Each wall is flat, endless, passes through zero and stands at right angles to its row. A trip goes straight from one point to another. Which walls does it cross, in order?

Walls:
(1): [-20  64 -25]
(2): [-13 -15 -27]
(3): [27 33 37]
(4): [  4 -37 -27]
(5): [31 14 50]
(6): [33 -6 39]
Trips:
[48 41 18] to [  0  30 -30] -> 6, 5, 2, 3
[ -8 -19 -33] to [-54  41 -15] -> 1, 4
[ 45  17 -13] to [-19  28 -32] -> 6, 5, 2, 3
[ 3  4 22] to [ 24 -15   4] -> 4
[-46  19   2] to [ 58 -63 -25] -> 4, 1, 6
[-30 -78  -6] to [31 32 52] -> 6, 5, 2, 3, 4, 1
[-28  -5 -22] to [  4  10 -58] -> none
[-36  45  -3] to [-11 -15   2] -> 2, 3, 4, 1

Walls:
(1): [ 12 -40  15  21   3  26 -49 -45]
(2): [ 26 -24  40 -10  37  26  68 -48]
(3): [  1 -50   8 -13  10  17 -14   6]
(4): [-48  18  33 -59 -29  23  -4  14]
(5): [ 41  51  70  31 -13 -10  40 -11]
Trips:
[ 10 -13   3  41 -62 -44 -19 -14] to [-36  17   5 -34 -15  27 -53 -17] -> 4, 5, 3
[ 30  30 -58  41  48 -46  -2   6] to [ 42  20 -43 -28  -1  20 -10  14] -> none
[ 39 -61  -8 -11  36   0  10  44] to [  5  -6 -67  -3  32   9 -23 -15] -> 2
[  5 -59  -5   8  73 -19  25  15] to [-50   4 -22  22  21 -15 -60 -28] -> 2, 3
[  3   5  27 -46   4  38   9 -41] to [  9 -80  51  -9  27  34  21 -68] -> 4

Walls:
(1): [  0 -26  18  -5  20 -37 -34   6 -68 -27 -23  27  -3 -27]
(2): [  2 -64  -3  -6 -13  36  16 -10 -17 -24 -31  13   3  14]
(3): [-14  31 -30 -16 -14 -21  42 -36  38   3  25 -30   3 -60]
(4): [ -21   -5  -22   21  -36  -21   17   52    6  -18  -13   17  -54 -105]
(5): [-10 -11 -85  25 -35  34 -30  -8 -32 -14  57  29 -74 -23]
(6): [ 40  33  49   8  16 -25  46  43 -48  45  -6  29   5 -23]
(7): [-17   9 -66  21  10  -4 -42 -13 -69  -8   6  14 -19 -37]
Trips:
[-12 -42   1  -2  25 -39  16   5 -34  27 -11  18  76   2] to [  5  40  47 -16  -2   1 -33 -21  42  22  37  -2  12  54] -> 7, 2, 1, 6
[-17  24 -41 -21  -6 -18 -19 -30 -38  64  -9  36  30 -47] to [-29  36 -47  -3  16   0 -48 -42  52  53   5 -55 -25 -32] -> 6, 1
[ 28  18  44 -15 -60   6 -25 -64 -64  13  -8 -62  -6  43] to [  9   7 -18  12 -14  48  -5  -2  10   2 -23  20  37  47] -> 1
[  9  20  52  33  14 -30  33  55  -6 -68   3 -10 -31  16] to [-29 -30  34  10 -69  17  14   9  -3  59 -13  43 -68  -5] -> 2, 5, 1
[  1   9   8 -17 -42  15  -8 -22   6  -1  -7 -10  18  31] to [-25   4  47  10 -96 -68  -7  22  27 -51 -26  43  40  96] -> 1

Walls:
(1): [-32  38  21 -15 -24  29 -10  15  50 -35  33  33 -16   6 -11 -64 -52  -1
  19  13 -30  43 -26 -25]
(2): [-49   8   3 -21 -22  50 -60   1 -36  42 -16   1  16 -40   6 -36 -22 -44
  22   7 -14  58 -37 -11]
(3): [ 13   0 -39 -14   5 -29   3  16 -50  66  63 -18  21 -37 -33   8  51  62
  -4 -14 -35 -15 -10  35]
(4): [  6 -16 -42  67   3 -25 -11 -22   3 -24  23   3  91 -11  40  11  26  13
  -5  -8 -21  40  39  29]
(5): [-18  20  13  -3  48  -6  16  25  16  20 -14 -56 -65 -33 -16  14   1  34
 -17  -1  30  -9  35  65]
(6): [ 32  13 -67  12  15  35  40  49 -14 -39 -40  34  92  38  28  18 -29 -78
 -18 -12   2   1  39   4]
(7): [ 22  -1 -13  11 -42  46  19  16  -9   5  18 -61 -11  49 -32 -37  -1  16
 -57  40  -6 -35 -32  27]
(8): [  8 -21 -28 -24   1   0 -11  17 -44  -1  -9  15 -53  29 -16   0  -2   8
 -19 -20  19 -27  70  31]
(9): [-17  29  46 -20  19  18  18  -6  -7  44  36  -6  23  15  49  23 -26  69
  12 -40 -49  14 -20  28]
Trips:
[ 10  26  -9  12   6  26  33  64   8 -58 -42  59  22 -33 -10  15   1  11
 -14 -25 -46   2 -22 -42] to [ 90  16 -28   6   1  12  40 -49  19   7  -6 -48 -91 -50 -12  22  -7  40
  36  39  10  51  -4  14] -> 4, 5, 6, 3, 7, 1
[ 30  11 -21 -40  21   4  14 -23  32  52 -33 -25  20   5 -16 -38  30 -16
  39  12 -32  31  16  15] to [-37  26  -7 -25  20 -31 -27 -22  29  30 -24   2   5 -30 -16  37  20  58
 -63  -4   4  -5 -30 -25] -> 6, 4, 2
[ -30   32   25   -2   35  -55  -17   27   10   61   27   -9  -31  -88
  -24  -34 -109   21   42   21   57  -50  -37   -7] to [  5 -29  26 -20  -6 -14 -15  41  29  50  10  60 -33 -59  47 -55  72  -4
 -11 -11  43  -9 -31 -13] -> 9

Walls:
(1): [-18 -64  40   8 -51   1 -39 -39  10 -83 -22 -37   5  14  70  13  43   9
  -8  11 -19 -23  -3  30 -25 -22 -23 -64 -13 -32  19 -42 -78   6 -20 -16
 -33 -53 -25  16  38 -27 -43 -32  23   5   6 -10]
(2): [  16   10  -11  -16  -29   40  -22   28   56  -12   15   10   13  -60
    8   37  -41   12   25   -2  -35  -25   28   -2  -30  -20  -12   -4
  -49   30  -14   26   39  -35   -1  -21 -107   30   12   20  -63  -18
   32  -41   53   -4   25  -24]
(3): [ 19  -5 -61 -28 -35  46 -33  33  56 -63 -79 -15  15 -16  -8  31  -4 -30
 -32 -37  17  -2 -22  -9  66  87   1 -14  -5   1   7 -18 -22   0  21 -60
   5  -7  -8  46 -31  14  35 -26 -11 -27  58  -4]
(4): [ -9 -20  20 -40 -25 -44  16  31   1  73  28  20  -2  -1  24 -34   5  -3
  47   6 -31  44  22  76 -16  48 -29  46  16 -26  15 -24  36  -4 -34 -27
  17 -22  12  55  28  33  46  19 -12 -23  14  31]
(5): [-36  22 -38  51  17 -22   4 -38 -43   9 -10 -37  18   0  30  23  36 -43
  18  68  -8 -23 -27  62 -33 -48  26   2  -4 -27 -11 -11 -19 -30 -26  21
 -53 -57   2 -30 -56  53   7  17  -8  37  -3  -7]
(6): [ 25 -27  27  30  32   7  38  17  -6  67  47   8  10  56 -32  -2 -13 -11
  16  23  46 -21  -6  -9 -28  -2   1  38 -26   9 -51 -36  29  28  20 -32
   6  17 -49   5  16 -23  11 -12 -39   6 -18 -45]
(7): [ 43   1  68  17 -12 -31 -10 -51 -11 -65 -34  27 -47  80   6 -25  22   2
  21 -18  17  11  74  22  -2   2   7 -11  20  -5  -3   0 -11  40 -11  30
   0  22  54  31  20 -29   0  27 -59  -1  27 -36]
(8): [-18 -28  13  13 -70  57  18   0 -36 -25   7  37  -8  28  61   9  -3 -18
 -40 -25 -76 -11 -40 -33 -22  41 -25 -11  18  24  -4 -58   6  44 -35 -16
 -39 -27   8   7  17  -3 -50  -5 -41  11  14 -12]
(9): [ 27  -2 -34 -63  30 -20 -30  21  15  13 -27 -42  15  93 -45 -27  -1  32
   1 -17 -31  39  48  -1  14  18 -78  -8 -35 -37 -29  32  -1 -66  -1 -24
 -48 -10  23  31 -17  15  -4 -43  46  46   3  18]
(10): [  7  39  10  19 -15   8 -23  77   8 -21  59 -45 -44 -42 -18  50  27  -9
   1 -13  11 -46   8   0 -12  60  23  -2 -55  26 -45  26  26  16  -9  45
  17 -37  33  11   5  40 -62  85  -6 -83 -10 -34]
(11): [ -2   0  26 -39 -49   7  29  -5 -24 -74 -42  -2  19 -11  20  13  28  -4
 -26  10  17   6  13  15 -55  28   3 -24  58  19  -8  -4  34  -2  -7 -15
   1  46 -35 -11  25  97 -16  -5 -20  63  32  45]
Trips:
[ 20  22  32  13  53  -1 -29 -34 -52  -8  35  15   3  53 -15  -5 -28 -12
 -52  27 -34 -32 -65  44  45  23 -11 -48  -4  28  27 -38   4 -15  26   7
 -22   3   4  18 -40  22  19 -16   5  -3  31 -26] to [ 33 -11  11  32   9  20  18  -4 -62  44  27  57   4 -54 -29   6 -16  83
  68 -43 -61 -27 -23  14   1 -36 -33  -7  92 -32  -4 -10   8 -23  65  27
  45  -6  -5  44   5  25  29  55 -29  25 -18 -52] -> 1, 3, 9, 4, 5, 8
[ 22 -36 -15  -1  22  11 -14  51  23  25  17 -21  32 -46 -22  27 -29   1
  22  23  47  -8 -80  18  18  -9   1 -12   1   3   0 -59  42 -21   0  28
 -69   7 -11 -53 -38 -36 -44  41   3  18 -21  17] to [-30   5  35  18  35  32 -15 -21 -36  38  18   3  -1 -20  23  12 -52 -29
  52 -25   9  83 -91  32 -26 -10 -13 -36  22 -17 -82  31 -20  52  20  22
 -20 -44 -20 -31   3 -33   9 -18  -2 -36  52 -48] -> 8, 1, 10, 2
